Each point is reached from the start by the listed moves, each made once or not at all, plus a little noise. Say if it took an odd or an even number of moves. Then give how often each move was made.

Moves:
(1): [15.4 -1.1 26.8]
(2): [-9.8  7.2 22.5]
(3): [-15.7  -8.9   0.1]
Start: [-0.9 -3.4 -0.1]
Points:
[-10.2   3.4  22.4] => odd (0, 1, 0)
[14.5 -4.5 26.6] => odd (1, 0, 0)
[-0.8 -2.8 -0.2] => even (0, 0, 0)
[ 5.2  2.7 49.5] => even (1, 1, 0)

Moves:
(1): [-25.0   7.8  -9.8  -8.9  -8.8 -16.9   5.9 -15.3   6.9  -8.7   0.9   6.5]
(2): [ -1.7   5.1   6.8  17.7 -16.8 -10.5   6.1 -14.7   7.3   4.7  17.1   2.1]
(3): [ 13.0  17.6   6.9  20.0  34.2  16.9 -19.2  29.4  14.3   1.8 -39.4  -5.0]
(4): [ -7.6  -8.8  -8.3  -1.1  -4.8   1.1  -5.3 -18.4   2.9  15.6  -3.4   5.5]
(5): [  3.4   4.9  -3.0   5.5   7.4   6.2 -30.3  14.2  -1.4  -6.2   3.1   5.4]
(6): [-0.7  7.0 -0.9  4.1 -0.2  6.1  3.5  5.9 -5.1  1.5 -2.7 16.5]
(7): [ -5.2  -9.3   5.2   8.2   4.4  10.9   2.8   0.0   9.9 -10.4   1.5  -0.2]
(8): [-15.0   2.8  21.5   4.1  -9.7  -1.4  -5.0  30.6   9.9   2.6  -8.9  -1.1]
(9): [-8.2 16.4 13.9 -8.7  5.6  4.8  1.9 -4.9 -2.2  4.3 11.1 -6.6]
(10): [  9.9  -7.7   4.4 -14.8  -8.8  -8.7   3.0  -8.8   8.6   1.4   2.5  10.7]
(11): [  2.7   9.3   1.3  -2.2 -11.8   8.5   0.0  -1.7   1.5  -8.8  -4.6  -3.8]
Start: [ -5.7 -10.4  -3.1   9.5  -7.4  -1.4  -3.0  -2.7   0.9  -6.2 -21.4 -18.5]
Points:
[-11.5   8.1   9.0  11.4 -24.3  -1.3 -24.1 -29.1   7.0  15.1   5.4  16.7] => even (0, 1, 0, 1, 1, 1, 0, 0, 1, 1, 0)
[  9.0  22.2  28.3  24.9  11.4  -1.8 -12.9  -3.8  28.5   7.7 -31.9 -18.3] => even (0, 1, 1, 0, 0, 0, 0, 0, 1, 1, 0)
[ -2.9   4.8   1.9  47.5   3.6   7.2 -22.5  -8.1  27.4  17.1 -46.7 -19.6] => odd (0, 1, 1, 1, 0, 0, 0, 0, 0, 0, 0)
[-12.2   2.8  24.8  23.6 -36.1  -8.5 -26.9  23.0  19.6  -0.4 -12.8  15.2] => odd (0, 1, 0, 0, 1, 1, 0, 1, 0, 1, 0)
[ -1.4  -7.2  -5.4   0.1 -33.5   7.2  -3.1 -26.7   7.3   4.0 -30.0  10.6] => even (0, 0, 0, 1, 0, 1, 0, 0, 0, 1, 1)
[-40.1  49.2  35.9  28.3 -12.9   0.2 -16.4  22.6  40.3  -9.4 -43.9 -25.2] => even (1, 1, 1, 0, 0, 0, 0, 1, 1, 0, 1)
[-29.4   9.8 -10.4  22.6  13.0   7.7 -15.5  -1.4  21.0   5.4 -64.9   3.8] => even (1, 0, 1, 1, 0, 1, 0, 0, 0, 0, 0)

Moves:
(1): [ -3.7  -1.2  -3.0  -8.4  -3.0  -7.8   2.3  -1.0   1.6   7.4  14.7  13.0
  -9.3  -3.2   8.6   0.9 -13.9  -0.8  -9.1   4.8   0.0   9.4   7.0   0.5
   8.3  -1.5 -21.2]
(2): [  0.8   3.0   2.4   2.0  17.2   6.5   1.5   6.6  17.9  -1.0  -1.7   2.6
  -2.2   4.4 -16.6  -2.5   7.0 -14.5  -5.5   3.5   1.8   8.2  10.8  -5.5
   5.5   3.5  -4.8]
(3): [  0.9   6.0  -1.8   1.5  -0.4  -1.7  -4.3  -2.3 -11.3   1.4 -16.4  -0.8
   6.9   3.3  -8.3   7.8  -5.0   5.9   0.2  -5.7   4.1  -7.0 -12.5   1.1
 -11.3  -2.3   6.0]
(4): [  1.8  -1.0  -3.0 -14.9   2.4  -2.2   3.2   3.2  -2.4  -0.1   2.7   3.8
   0.2   8.3  -6.0  12.7   5.5  -4.8  -2.3   9.1   0.6   9.5   1.9   5.7
  -1.1  -4.1  -0.3]
(5): [ -5.5  -0.2   3.2 -10.2   0.9  -9.0  -8.1   4.4  -4.2   1.2  -1.6  -8.3
  -6.5  -7.2  -5.3  -1.3  -0.4  -0.4  -3.3  11.6   0.3   7.4  -7.2  -1.2
  -6.0   3.3  -3.2]
(6): [ -5.7  -5.0   8.1   1.3   0.0  -4.5  -6.2   6.7   1.8   6.5  -1.7   2.8
   0.5  -0.5   7.2   2.4 -11.2   8.2   5.3  -0.6   5.4   4.3  -9.5   3.9
   0.7  -2.5   0.2]
(7): [  2.3  -2.6  -3.8   9.7   1.5   1.0   7.1  -6.4 -10.1  -3.0   1.9   3.8
   2.3 -11.5   3.1   4.5 -10.1  -3.2   9.0   3.5  -4.6 -11.1   2.0  16.3
   1.3   4.7   4.2]
(8): [ -2.3  -3.3   4.4  -5.7 -10.7  -8.7  -1.0  -2.9  -6.3  -0.3  -9.5   2.9
 -11.3  -6.2   6.9  -2.5  -8.2   0.6  -2.2  -9.3  -3.4 -12.6  -6.0  -8.6
   0.9  -1.4  -5.8]
(9): [ -1.0   2.8  -3.1  -7.2   0.1  10.6  -7.1   1.8  -6.2   6.2 -11.6  -7.2
 -11.5   7.1   5.7   0.5  10.3  10.4  -9.0  -3.6   5.4  -5.4   0.4  -7.1
  -1.1  -3.2  -4.1]
(10): [-15.4   6.2  -1.1   4.8 -10.4 -14.7   0.5   5.0 -13.9  -3.0  -3.4  -9.9
   1.1   5.3   8.4  -9.7  -1.2   9.8   6.1  -2.7   0.2  -9.5  -1.4  10.1
  -4.7   0.2  -2.7]
(11): [-11.0   3.4   6.6   6.2  10.7  -0.3  19.5  -6.4  15.7 -18.6  -5.4  -0.4
   4.8  15.7 -14.9  16.2  -4.2   8.1  10.9  16.7   2.2   3.8 -10.1   6.2
  -9.1   4.4   6.1]
(12): [-2.1  5.4 -0.4  0.0 -1.5 -2.6 -2.7 -1.4 -5.0 -3.5 -6.8  3.6 -2.3 -2.4
 -1.8  2.0 -3.1  2.0 -2.6 -3.8 -5.8 -0.1  2.0  0.1 -4.4  1.0  3.1]
(13): [ -6.9  -2.8   5.7   0.4   6.4   0.5   1.1  -4.4   0.3  -5.8  -1.7  23.5
  11.0  -3.1  -9.0  14.1   4.2  14.4  -0.7  -2.3  -1.4  10.6 -10.2  16.3
   9.7   8.4 -10.6]
(14): [-2.7 -2.8 -8.9 11.9  3.2  0.8 -4.5  0.7 -4.2 -1.3 -0.9 -7.9  7.7 -7.2
  4.7  2.2  6.2 -1.3 -8.3 -0.6  5.6 -4.4  0.3  6.8  8.9 -3.3  4.4]
(15): [ -6.5  11.0  -0.7  -4.2  -1.4   0.7   5.9   1.6  14.0  -6.1   3.8   6.3
  -7.3  -2.4   7.6  -3.8 -18.4 -15.8  -2.0   6.0   1.6  -1.6  -2.3   1.3
  -8.1   1.2  -4.3]
(16): [  1.5  -3.4  -8.5   3.5   1.4  -1.0 -13.1  -3.7  -4.7 -10.8  11.7  -1.4
   5.5  -8.6  -7.7 -11.8  -2.3   0.7   2.2   6.4  -3.3  14.2  10.7  14.4
  13.9   4.6  -3.3]
(17): [-12.3   6.3  -3.9   0.6  -4.4 -11.8  12.5  -4.5  -3.1  -8.0 -15.1 -14.7
   7.3  -6.5  -7.6   2.5   6.7  -4.5   1.9   5.1  -7.7   0.9 -10.7   8.9
  -0.6 -11.6  10.3]
(18): [  1.1  -4.2   2.4   0.6   4.6 -10.2  -1.0 -10.8   7.2   5.5  -1.1  15.5
   3.9  -7.9   1.9  -1.8  -5.1   3.4  -4.7  -9.8   4.3  -0.5  -2.2   3.4
   4.2  -1.3   0.3]
(19): [ -3.9   0.2   2.2   7.2   2.0   3.8  19.4 -13.4  -1.8 -13.4  -6.5   6.5
  -4.2 -10.0  -1.8  -2.7   2.8   7.3  -6.3 -13.9   6.6   4.8  -1.4   0.3
  12.3   8.2  -1.5]
(20): [  8.3   7.2   5.0  -8.2 -14.5   1.6   6.7  -2.8   2.5   9.4  -2.1 -26.6
  -5.6   3.2   6.4   5.9  11.6 -12.9  -4.4  -6.6  -7.7 -12.4  11.5 -11.1
  -0.7  -2.3   3.6]
(21): [ 15.1   2.5  -8.6   1.1   1.1   8.1  14.9   3.5  17.0  -4.6   9.2  -2.0
  -1.3  -0.3   6.9  -6.6  -1.3  22.2   0.9 -15.6  -1.6   3.8   1.4  -1.6
  14.4   8.7   8.5]
(22): [ 14.3  11.9  -4.8  -4.9  -7.6  -1.2  -9.0   7.5   5.8  -1.9   0.9  -0.8
  -1.1  -1.5  -7.7 -12.7   8.8   0.3   2.2   3.5  -3.4  11.4  12.0  -4.7
   3.3  -0.9   1.3]
(23): [  6.9 -11.8   4.2  -1.8  -6.2   1.8  -4.5   3.6   3.7   1.4  -6.3  -8.9
   5.5  10.7   3.8  -5.4  13.4   0.5   3.3  -8.2  -1.0  -0.2  12.9 -13.1
 -13.2  -0.8 -10.7]
(24): [  5.5 -15.3  18.8  -7.3   2.4   2.0  13.8  -0.5  11.9   0.9  -8.1   2.9
   9.1  18.1   8.4   0.8   4.6  19.0  -2.1  -6.9   1.4   5.5  -4.0 -15.3
   5.9   7.3  -3.4]
Start: [ 11.6   9.7  -1.4  -9.7  -4.9   7.9  -2.8 -19.4 -11.9 -13.0   6.1   7.6
  -4.2  -5.2  -6.4   2.5   7.9  13.1  -2.9   9.0   4.6   2.1  -7.9  -0.2
   9.4   0.9  -9.8]
Points:
[ 32.2  13.0  -8.4 -27.8 -28.7  12.2  37.5 -38.9  -7.6 -49.4 -42.6 -13.2
   9.8 -11.2  -0.8   7.7  36.3  52.7 -20.7 -30.5  -4.5   7.3  -1.4  10.0
  42.7  14.8 -16.0] => even (0, 0, 1, 1, 0, 0, 1, 1, 1, 0, 0, 0, 1, 1, 1, 1, 1, 0, 1, 1, 1, 1, 1, 1)
[-12.3  33.7   0.5  -2.3 -27.5 -37.1  48.5 -43.5  -0.8 -40.2 -32.8   7.4
   7.1 -23.5  -5.0  19.5  -2.5  74.1 -10.7 -27.5   6.7   5.3 -38.9  31.3
  44.9   4.5 -11.1] => even (1, 0, 1, 0, 0, 1, 0, 1, 0, 1, 1, 0, 1, 1, 0, 0, 1, 1, 1, 1, 1, 1, 0, 0)
[ 21.6  35.1  -4.8   1.9  17.8  21.9  26.3 -28.5  39.7 -75.1 -14.6  36.6
  11.4   1.0 -55.5  -1.6  10.4  44.3   0.3  -3.9   4.5  51.1   6.1  14.3
  22.5  36.8 -20.8] => odd (0, 1, 1, 0, 0, 0, 0, 0, 0, 0, 1, 1, 1, 0, 1, 1, 0, 0, 1, 0, 1, 1, 1, 0)
[  8.2 -10.6  19.5 -16.5   9.5  10.7  16.3 -27.4  15.3 -21.4 -36.9  30.0
   8.5  -3.8  14.7   7.8   9.2  86.9 -29.7 -40.5  36.8  19.2 -42.1  -5.3
  25.8  24.4 -27.8] => even (0, 0, 1, 0, 1, 1, 0, 0, 1, 0, 0, 0, 1, 1, 1, 0, 0, 1, 1, 0, 1, 0, 1, 1)
[  8.6  -4.7   2.6  -8.6  25.7  13.9  62.8 -54.8   6.2 -38.7 -16.5  59.0
  15.3   3.3  -7.8  50.9   1.0  93.3 -24.3 -14.2  26.6  21.7 -34.6  33.3
  52.6  28.1 -21.2] => even (1, 0, 1, 1, 0, 0, 1, 0, 1, 0, 1, 0, 1, 1, 0, 0, 0, 1, 1, 0, 1, 0, 0, 1)
[-33.3  27.1   7.3   4.4   2.4 -26.9  17.1 -34.6 -22.9 -30.4 -64.6   5.2
  -3.6  -5.2 -22.7  21.9 -16.2  38.6   6.3   1.4   5.5 -27.0 -44.8  28.9
  -9.4  -6.8   2.8] => odd (0, 1, 1, 0, 0, 1, 1, 1, 1, 1, 1, 1, 0, 0, 0, 0, 1, 1, 0, 0, 0, 0, 0, 0)
[ 14.9  32.9   3.9 -12.4   8.2  -6.6   0.8 -22.5  23.6 -24.0 -13.2 -15.3
  -4.5  -7.9 -39.9  11.2  28.4  -1.9 -17.9  22.3   2.7  15.8  10.3  -6.3
  10.1   6.2   1.8] => even (0, 1, 0, 0, 1, 0, 0, 0, 0, 0, 1, 1, 0, 1, 0, 0, 0, 1, 0, 1, 0, 1, 0, 0)
[ 28.1 -11.5   2.6 -32.5   6.6  25.9  17.9  -9.9  31.1 -13.8  15.9  11.6
   0.9   9.5  18.5  17.1  12.7  35.3 -24.6  -2.4   7.6  33.0  25.5  11.5
  54.1  22.6 -51.2] => even (1, 1, 0, 1, 0, 1, 1, 0, 1, 0, 0, 0, 1, 1, 1, 1, 0, 0, 0, 1, 1, 0, 1, 1)
[ 17.3   9.5  -8.9  -6.6   3.7  -0.3  45.1 -40.3  -1.3 -35.6  -8.9 -25.2
   5.6 -30.8 -15.6   1.9  13.0  30.5 -27.4  -6.1  -0.6  21.8   1.0  13.4
  60.9  20.5  -9.6] => even (1, 1, 1, 0, 1, 0, 1, 0, 0, 0, 0, 0, 0, 1, 0, 1, 1, 0, 1, 1, 1, 0, 0, 1)
[ 10.3  31.9   8.3 -24.4 -23.7   5.5  14.1 -21.0  -2.1 -15.6 -41.9 -26.7
 -31.4 -16.6 -13.8  -6.1  35.8   7.9 -20.5 -13.8   1.4   2.4  -1.2 -23.3
  29.5  -9.0 -11.1] => even (0, 1, 0, 0, 0, 1, 0, 1, 1, 0, 0, 0, 0, 0, 0, 0, 1, 0, 1, 1, 0, 1, 0, 0)
[  8.4  18.1   5.9 -36.7 -43.9   5.5  29.4 -13.4  -4.4 -15.4 -19.0 -24.7
 -37.9   9.6  39.0  -7.8  11.1  37.8 -13.5 -37.2  10.1 -16.2   1.1 -19.5
   7.8   5.1 -26.3] => even (0, 0, 0, 1, 0, 1, 0, 1, 1, 1, 0, 0, 0, 0, 1, 0, 0, 0, 1, 1, 1, 0, 1, 0)
[ -8.6  -8.4   7.6   4.9 -11.0  -4.7  32.2 -50.2 -17.3 -61.9 -31.7  25.4
  19.5 -33.4   0.6   2.4   3.5  32.9 -10.4 -14.7  -6.9   7.1 -14.0  26.3
  36.3  19.8 -26.3] => odd (0, 0, 0, 0, 0, 0, 1, 1, 0, 0, 0, 1, 1, 1, 1, 1, 1, 0, 1, 0, 0, 0, 1, 1)
